Every row gives one point. Each copy is the shape, with its points in the same order, stretched, turned, moved and blurred by noise. Say if it was mirrored as well.

Shape (8 x 3)
14 22 -40

7 -12 30

-6 -1 -17

-15 10 -1

14 -3 22

5 -6 0

-7 7 16

-49 18 -15
Copy 1 (8 x 3)
-46 -15 15

30 5 7

-21 -8 -6

-15 9 -7

21 6 16

1 -8 3

4 13 1

-43 18 -31
Copy 1 is: mirrored
Copy 2 (8 x 3)
26 -21 -50

-2 30 16

1 -13 -22

8 -18 -4

9 24 3

3 7 -15

2 -2 11

-4 -60 6
Copy 2 is: mirrored

Shape (9 x 4)
-27 -1 16 -52

-4 18 -4 -60

28 24 -10 0

-2 7 13 11

-23 -17 -31 -5

17 -11 28 -4

5 -22 17 3

-30 -20 -8 2

10 6 12 20
Copy 1 (9 x 4)
-10 -21 16 -53

-9 14 8 -49

-9 27 9 15

-11 -14 14 13

-20 -30 -42 -18

14 -15 14 4

10 -31 2 3

-21 -44 -21 -13

-8 -7 14 20
Copy 1 is: only turned
Copy 2 (9 x 4)
-8 -7 47 -45

-22 -25 22 -48

-22 -15 -2 8

-9 12 18 6

19 5 -9 -32

5 -2 38 8

17 5 25 1

26 18 9 -32

-6 11 14 14
Copy 2 is: mirrored

Shape (11 x 6)
-19 15 1 4 7 -4

8 -20 41 -11 -32 20

-23 -6 -9 32 21 28

10 -20 27 2 6 -20

18 -14 -11 3 -13 -29

-7 -8 30 31 -9 -22

17 -19 -15 -4 19 -5

-7 -19 -18 31 -6 -11

20 -14 -16 -18 6 -17

-5 2 11 17 0 21

16 36 -8 -11 -11 31
Copy 1 (11 x 6)
9 15 3 -17 11 -23

-25 -1 56 0 -45 8

-1 0 13 -16 60 5

32 -1 24 20 -17 1

12 9 -5 43 -17 -17

21 22 44 22 5 -25

23 -6 -16 17 3 17

6 -1 8 31 35 -23

15 -2 -19 23 -21 2

-5 16 24 -12 21 3

-28 49 -8 -35 -7 21
Copy 1 is: only turned
Copy 2 (11 x 6)
4 -18 -14 6 11 -8

33 39 28 -43 -5 -7

8 -46 -4 -7 13 32

-7 -8 28 -19 -10 -35

-12 -2 6 10 -44 -25

28 -22 23 -5 -20 -27

-36 -14 8 -5 -11 -7

6 -35 1 4 -43 5

-37 3 2 0 -20 -22

18 -10 8 -6 9 11

5 38 -15 27 27 12
Copy 2 is: mirrored
Copy 3 (11 x 6)
-26 9 -21 -9 -6 -7

-18 -28 46 -8 -28 43

-38 10 -23 14 33 27

-1 -37 0 14 -22 8

4 -11 18 29 -7 -31

-37 -19 -6 33 -28 5

17 -17 -1 12 17 -6

-26 -1 3 40 18 -14

24 -15 13 5 7 -23

-23 1 -1 9 -1 31

9 36 11 -22 -10 19
Copy 3 is: mirrored

Shape (12 x 9)
-3 4 -19 -26 26 -12 -26 -3 3

-4 -16 32 -19 -25 24 15 36 15

6 33 -17 4 40 -33 -36 15 -14

-10 -14 13 -19 -9 6 14 -28 -10

-28 26 -21 -8 5 -26 -14 6 -5

-6 -25 -1 -2 -20 -37 -21 -30 15

-19 -19 8 15 33 23 25 -25 -27

18 12 23 35 -28 -40 8 25 15

-7 23 27 -26 -15 12 -26 -28 -48

4 -12 -29 36 14 1 -15 5 6

19 4 -18 -27 8 -2 -4 4 -12

-3 -22 -2 35 3 -9 -18 21 -41
Copy 1 (12 x 9)
5 -2 7 -30 32 -19 -11 -6 25

-11 7 -41 -11 -35 22 -3 44 -2

25 23 33 3 56 -24 -35 -4 4

-27 -12 16 -30 -29 -14 9 2 9

-18 35 11 -20 29 -23 -15 -1 11

-42 -16 -16 -3 -10 -48 -8 -29 30

-34 -35 59 -25 -6 20 5 5 -25

-14 27 -17 56 -14 -22 -16 23 -6

11 22 35 -37 -34 -23 -24 -29 -1

-24 -15 0 10 32 10 7 -16 -22

15 4 5 -27 15 -16 11 10 3

-14 -15 11 4 9 -6 -26 -7 -56
Copy 1 is: only turned
Copy 2 (12 x 9)
-25 2 -15 -12 15 -3 -2 16 -7

19 -13 37 2 -12 49 41 16 24

-25 16 -25 -12 -5 -54 -14 43 -3

8 -7 9 6 -6 22 -3 -28 -3

-36 -5 -24 14 -12 -13 -4 17 20

-2 -35 -2 -5 21 9 -38 -23 22

22 0 6 39 -9 -16 2 -12 -35

35 -29 -6 0 -34 -9 -6 24 50

-14 46 27 -14 -20 9 -33 -25 -6

4 -40 -12 18 -10 -12 -24 33 -18

-12 -12 -9 -25 -10 3 3 3 -18

-3 -30 28 14 -28 -39 -22 15 -15
Copy 2 is: only turned
Copy 3 (12 x 9)
-13 7 -12 -20 4 -19 -31 -1 5

8 -6 -2 -10 -20 36 1 43 -18

-39 38 1 11 11 -16 -24 -3 2

13 -12 5 -34 -4 -4 21 5 -7

-28 16 -22 -9 17 -5 9 6 2

24 -8 11 -14 45 -11 -5 14 3

-21 -30 24 -24 -10 -7 31 -3 3

-10 30 17 36 27 22 28 47 -4

14 21 16 -41 -14 6 8 -26 -16

-14 -15 9 38 15 5 -15 5 22

1 5 -15 -3 -22 -21 -12 5 -14

-22 -12 32 27 24 19 2 -2 -25
Copy 3 is: mirrored
Copy 4 (12 x 9)
3 0 -25 -29 5 -31 -16 10 12

-10 -1 22 10 -41 41 -9 22 20

17 16 -24 3 31 -60 -28 9 -5

-3 -29 8 -18 -13 16 23 -14 5

-23 10 -23 0 15 -38 -3 3 2

-25 -20 8 -20 -27 -18 -21 -38 13

19 -55 6 15 14 -5 23 11 25

-5 13 17 46 -32 -8 -25 -30 -3

-6 -10 30 -37 26 24 14 -17 -30

-4 -33 -30 22 6 -22 -36 5 20

14 -7 -30 -22 -11 -9 -9 7 -14

-9 -45 12 27 1 -27 -26 18 -9
Copy 4 is: only turned
